Each row is a point. The points of each table are mixes of a few directions, plus a little noise. Count the directions of each table, and those that both share. Where both have some left over, give the other angles between the two spaces (their principal angles), to ten degrees, smallest first.
In the rows, zero is written as 128.

First, 7 rows:
[[130 145]
 [140 225]
 [121  67]
 [127 115]
 [125 106]
 [126 115]
 [128 124]]
Second:
[[125 102]
 [128 131]
 [125 101]
 [123  93]
 [136 195]
 [136 196]
 [122  78]]
Directions: first 1, second 1, shared 1

First (6 x 6):
[[ 76  18 154 165  70 160]
 [106  82 139 143 104 141]
 [135 143 124 123 137 124]
 [145 163 119 116 147 117]
 [156 189 114 108 160 110]
 [148 171 118 114 151 115]]
Second (7 x 6):
[[160 196 112 105 164 108]
 [ 96  59 144 151  92 148]
 [126 123 129 130 125 130]
 [175 228 104  95 181  99]
 [131 135 127 125 132 126]
 [107  83 139 143 104 141]
 [101  71 142 147  98 145]]
Directions: first 1, second 1, shared 1

First:
[[ 78 114 143 136 142 129 140 142  94 137 138]
 [ 95 175  98 144 132 148 133 111 149 157 137]
 [117 103 166 128 136 113 135 171 105 161 176]
 [206 119 126 100  95 105 124  96 173  90  88]
 [166 179  76 155 150 174  79 147 143 148 157]
 [169 106 111 136 152 153  82 152  88  80 110]
 [180 141 104 115 108 127 118  92 166  95  88]
 [ 79 135 128 147 150 144 129 149 100 154 155]
 [ 96  74 172 117 131 104 149 142  83 110 121]
 [ 95 134 155 101  86  83 190  77 178 148 111]]
Second, 10 rows:
[[ 88 165 117 145 135 141 138 131 140 177 162]
 [ 96 130 134 125 119 119 152 106 134 129 115]
 [105 144 125 133 130 131 136 125 134 149 138]
 [129  84 152  99 106  98 152  90 120  67  62]
 [153 151 111 147 147 153  97 165 128 163 176]
 [249  82 129 119 138 135  63 173 104  72 122]
 [136 121 130 126 127 125 127 127 127 119 122]
 [156  68 152  94 105  95 140  96 113  46  54]
 [ 73 177 114 149 137 145 142 131 144 191 171]
 [ 96 159 116 143 136 140 134 134 138 170 158]]
Directions: first 4, second 2, shared 2

First:
[[ 90 190 121  75  94  69  35 166 135 178 162 131 120  32 199 134 128 109]
 [148  97 131 152 146 157 173 108 125 101 111 128 132 177  94 125 127 138]
 [120 143 125 101 122 112  94 134 129 137 138 133 124 103 153 130 125 126]
 [140 115 128 151 128 141 155 119 123 118 119 125 133 155 107 132 125 136]
 [147  93 132 136 156 158 166 106 127  96 112 132 128 176  99 120 129 137]
 [112 106 143 155 171 156 183 135 144 132 118 119 125 133  99  96 157 102]
 [134 156 119 152  76 105 109 137 114 146 134 119 139 115 137 160 109 141]
 [ 91 200 120 118  70  68  56 174 130 192 159 118 131  33 184 147 125 110]
 [171  53 133 111 191 186 182  75 125  52 100 147 120 227  83 110 126 153]]
Second:
[[167 129 113 141  82 124 117 106 103 105 123 130 141 170 121 172  93 170]
 [140 133 121 121 108 120 109 120 117 122 129 131 132 135 136 145 113 143]
 [168 132 112 132  78 119 107 105 101 106 125 133 139 166 128 174  89 172]
 [142 112 130 167 126 146 168 119 123 119 116 121 136 161  98 133 126 135]
 [107 114 142 152 165 149 173 139 144 139 121 119 125 123 106  98 155  99]
 [132  92 142 210 156 174 229 123 134 121 102 110 138 174  61 110 148 115]
 [107 146 128  82 136 108  83 142 137 142 142 136 117  85 164 117 135 114]
 [ 59 166 137  20 173  86  36 171 164 173 167 143  97  10 210  78 165  73]]
Directions: first 3, second 2, shared 2

First (11 x 32):
[[138 117 107 129 121 142 134 125 143 127 151 131 123  72 117 131 179 157
  145 119 132 116  80 140 181 111 132 153  86 112 113  92]
 [ 93 156 196 149 185 132 108 117 150 163 154 130 136 125 161 122 158 129
  163 173  92 153 111 136 101 129  98 139 121  97 122 109]
 [137  92  80 150 116 132 109 133 120  94 137 121 160 114 105 122 121 140
   95 127 119 147 136 111 139 104 158 115 121 149 124 131]
 [107 139 168  94 168 122 151  98 156 130 108 144  62 182 117 104  85 133
  138 124 121 137 201 147 100 130 130 161 187 144 149 143]
 [105 123 190 121 154 122  86 105 143 124 119 121  87 174 139 105  89 127
  130 159  92 198 191 136 101  92 137 124 186 123 172 130]
 [135 134 142 114 157 119 130 140 142 110 119 138 115 108 118 117 139 161
  119 121 140 133 131 163 107  90 107 118 128 137  77 104]
 [120 115  85 177 175 145 130 140 148 114 181 139 204  49 112 123 200 172
  122 142 109 119  70 130 139 111 123 142  58 134  52  94]
 [164 107  49 148   9 111 107 165  36 114  89  90 199 191 139 166  47  39
   69 111 157 111 147  52 114 185 166  46 150 153 189 213]
 [124 172 206  85 114 103 126 127 109 160  75 121  70 208 167 135  68  79
  142 132 148 133 175 137  76 154  98  98 194 114 172 158]
 [157 122  92 112  88 138 152 135 130 130 137 131 114  66 117 144 180 147
  147  95 160  86  63 143 197 125 126 148  78 111 112  92]
 [129 131  89 129 123 139 175 122 130 143 141 141 139 117 116 138 145 122
  142 107 142  75 105 115 153 175 132 162 103 136 123 139]]
Second, 8 rows:
[[122 129 126 114 167 104  98 122 154 133 115 103 143 121 126 102 161 148
   88 137  98 133 120 112 166 124 150 177 126 157 138 101]
 [109 105 119 149 132 152 133 125 129 113 164 155 114 127 100 139 129 147
  132 138 106 154 119 146 128 129 128 137 127 123 133 109]
 [142 122 130 158  44 182 192 143  71 120 155 183  94 142 129 182  59  86
  211 107 190 117 141 162  45 138  85  22 134  66 109 186]
 [140 149 135 106 139  98 112 128 136 142  92  96 145 127 151 110 139 118
  111 123 138 109 134 107 141 126 135 137 128 142 128 134]
 [ 98  92 114 154 147 157 126 122 138 108 180 160 112 126  86 137 139 165
  122 148  85 168 112 152 142 128 136 159 126 131 138  92]
 [150 134 134 147  45 167 187 143  74 128 139 169 102 142 142 174  60  76
  207 105 198 106 145 151  47 135  85  21 134  70 108 194]
 [144 157 138  93 155  79  97 126 148 147  75  77 157 123 159  95 154 122
   93 123 130 102 134  94 160 123 144 158 126 157 129 125]
 [117 134 127 103 196  85  77 117 174 135 104  82 157 117 130  85 184 162
   61 143  79 135 118 100 195 121 163 213 123 179 142  81]]
Directions: first 6, second 2, shared 0; angles 30, 90
